Rows are points. The points of each table are mixes of a few directions, plus a little noise. Count the directions of each table, and those that both share. Where both have some left over, give the other angles between the two spaces (their principal angles), to ten degrees, smallest first.
In the rows, 128 means zero.

First (7 x 2)
[[ 95 139]
 [140 124]
 [182 111]
 [ 53 152]
 [180 111]
 [178 112]
 [ 68 147]]
Second (7 x 2)
[[197 105]
 [166 116]
 [ 67 147]
 [186 109]
 [123 129]
 [ 67 148]
 [ 89 140]]
Directions: first 1, second 1, shared 1

First (6 x 4)
[[172 115 131 161]
 [173 113 124 156]
 [163 118 147 168]
 [ 46 156 192 128]
 [ 83 142 126  95]
 [131 124  50  59]]
Second (8 x 4)
[[113 133 136 125]
 [189 108  94 140]
 [234  93  70 149]
 [ 75 146 157 117]
 [164 116 107 135]
 [ 93 139 147 121]
 [136 126 124 130]
 [ 21 164 188 106]]
Directions: first 2, second 1, shared 1

First (7 x 8)
[[144 218 107 164 172  70 127  65]
 [127 119 112 135 170 133 143 141]
 [ 96 100 138  73 112 121  89  90]
 [157 133 143 155 102 146 147 168]
 [144  62 200  50  98 152  79 145]
 [112 119 111 136 118 137 139 136]
 [116 145  84 183 126 137 172 151]]
Second (8 x 8)
[[110 188 104 177 109 154 249  97]
 [108 102 124 114  88 131  99 135]
 [225 151 193 153 127 126 108 186]
 [106 101 115 101 152 116  92 116]
 [ 99  98 106  91 185 107  86 105]
 [143 127 145 137  84 136 120 151]
 [ 87  99 109 108 101 129 106 119]
 [146 158 128 143 178 124 165 115]]
Directions: first 4, second 3, shared 2; angles 40

First (10 x 12)
[[ 94 142 135 147 129 175  47 138 138 204 155 159]
 [152 121 125 112 133  93 186 120 123  78 108 106]
 [121  74 105 188  40 174 107 140 125 100 139 123]
 [101  90 112 191  54 197  58 143 132 149 154 143]
 [157 129 129  98 148  79 201 118 121  71 103 104]
 [ 88 164 142 133 156 174  30 136 140 234 159 170]
 [135 105 118 142  97 130 146 129 125  94 124 117]
 [114 138 133 131 135 147  94 132 132 164 140 142]
 [166 131 130  90 157  64 219 116 119  61  96  97]
 [155 184 153  47 231  50 195 111 126 125 102 118]]
Second (8 x 12)
[[106 120 107 170  63 196  59 136 108 134 152 136]
 [155  51 164 167 142  76 190 136 207 118 111 146]
 [ 52  73 137 125 111 118 162 119 173 160 106 155]
 [ 65 121  72  96  72 154 128 132  78 155 120  79]
 [113 120 155 101 186  82 161 128 170 178 114 141]
 [233 151 116 140 151 109 119 155 101 110 145  75]
 [ 90 196 132  81 132 150 128  83  82  59 118 162]
 [210 191 142 142 167 139  75 135 105 107 157 131]]
Directions: first 2, second 5, shared 2

First (10 x 18)
[[129 154 142 134 136 156 123 126 115 115 128 105 130 113 144 122 102  98]
 [125  36  79 106 101  30 146 137 174 174 128 209 122 181  73 150 217 231]
 [131 207 170 147 151 213 112 121  88  88 128  58 133  82 175 109  51  39]
 [129 166 148 137 139 168 121 124 109 109 128  95 130 106 151 119  91  86]
 [127  84 104 117 115  81 137 132 150 150 128 167 125 153 102 139 171 177]
 [127  99 113 121 120  97 134 131 143 142 128 154 126 145 111 135 156 160]
 [125  34  78 106 101  28 146 137 175 175 128 211 122 182  72 150 219 233]
 [129 152 141 134 135 153 123 126 116 116 128 107 130 114 142 122 105 101]
 [131 225 180 151 156 232 109 119  79  79 128  42 135  72 186 105  33  19]
 [128 122 125 127 126 121 129 129 131 131 128 134 128 132 124 130 134 135]]
Second (9 x 18)
[[140  70 103  51 202 125 152 106  76 115 225  81 178 144 107 102  94  94]
 [159 157 115 189 142 207 118 140  49 136 115 142  83 114 147  92 135  59]
 [115 134 129  36 139 139 105 144  93 113 191 159 173 130 191 171  92 140]
 [155  64  94 202  92 106 122  70 195 135 147 137 105 154  93 120 120 170]
 [130 162 100 232  59 110  92 108 160  84 136  93  99 116 103 122 136  84]
 [122 113 150 149  73 107 107  82 242 123 119 139 136 135 149 172  76 211]
 [103 136 156 108 131  86 154 144 165 138  76 109 136 124  98 130 156 153]
 [106 168 193  81 191 142 182 173 103 159  32  96 131 104 114 101 154 114]
 [122 147 111 105 122 130 120 184  69 148 112 195 112 132 148 141 190 127]]
Directions: first 1, second 6, shared 1

First (8 x 24)
[[123 105 105 197 137  91 130 167 157 103 104 136 156 139 172 118 111 148
  128 125 117 166 131  61]
 [133 175  77 174 136 111 118 205 115 191  75  94 137 127 170 101 122 147
   76 119 166 155 101  73]
 [140 144 152  63 118 148 114  87  99 154 148 131  93 114  72 142 161 120
  148 125 119  90 120 199]
 [115 148  85 189 140 124 143 196 141 143  92  97 161 139 197 102  88 131
   68 130 173 166 124  51]
 [ 89  93 153 123 132 185 185  99 163  47 175 119 167 149 172 130  56  78
   93 157 167 130 172 112]
 [127  65 171 113 122 116 129  63 153  54 169 176 125 132  93 154 140 127
  198 132  68 117 153 159]
 [153 146 140  83 118 116  94 103  96 171 127 141  87 109  65 140 184 144
  168 114  96  99 107 189]
 [143 147 140  83 120 135 110 105 101 161 134 129  98 115  83 137 162 129
  145 122 118 101 115 180]]
Second (8 x 24)
[[123 141  61 180 144 159 126 208 117 197 142 138 141 172 157 150 142  74
  116 204 162 171 108  74]
 [115 115 120 143 122 153 158 129 132 102 140 126 150 149 160 133  94  96
  113 140 149 137 153 106]
 [138 138 152 125 156  64  67 144 156 145  94 126 106  78  93 103 168 213
  133 108  93 126  77 136]
 [133 144 139  72 118 149 148  76 103 135 149 107 109 127 103 125 135 118
  134  99 132  95 134 180]
 [104 138  99 126 160 155 169 125 152 131 165  80 145 153 163 101 107 115
   94 132 165 139 112 102]
 [114 110 183 143  88 159 123 153 127  70  91 164 154 104 155 156  58  96
   80 164 158 125 187 120]
 [173  89 132 107  73  85 145  33  77  94 134 173  99 147  76 156 174 130
  249  45  37  96 173 187]
 [123 146 138 128 163  99  88 158 159 152 109 110 120  94 118 101 144 183
  102 133 129 134  80 120]]
Directions: first 3, second 5, shared 2; angles 40
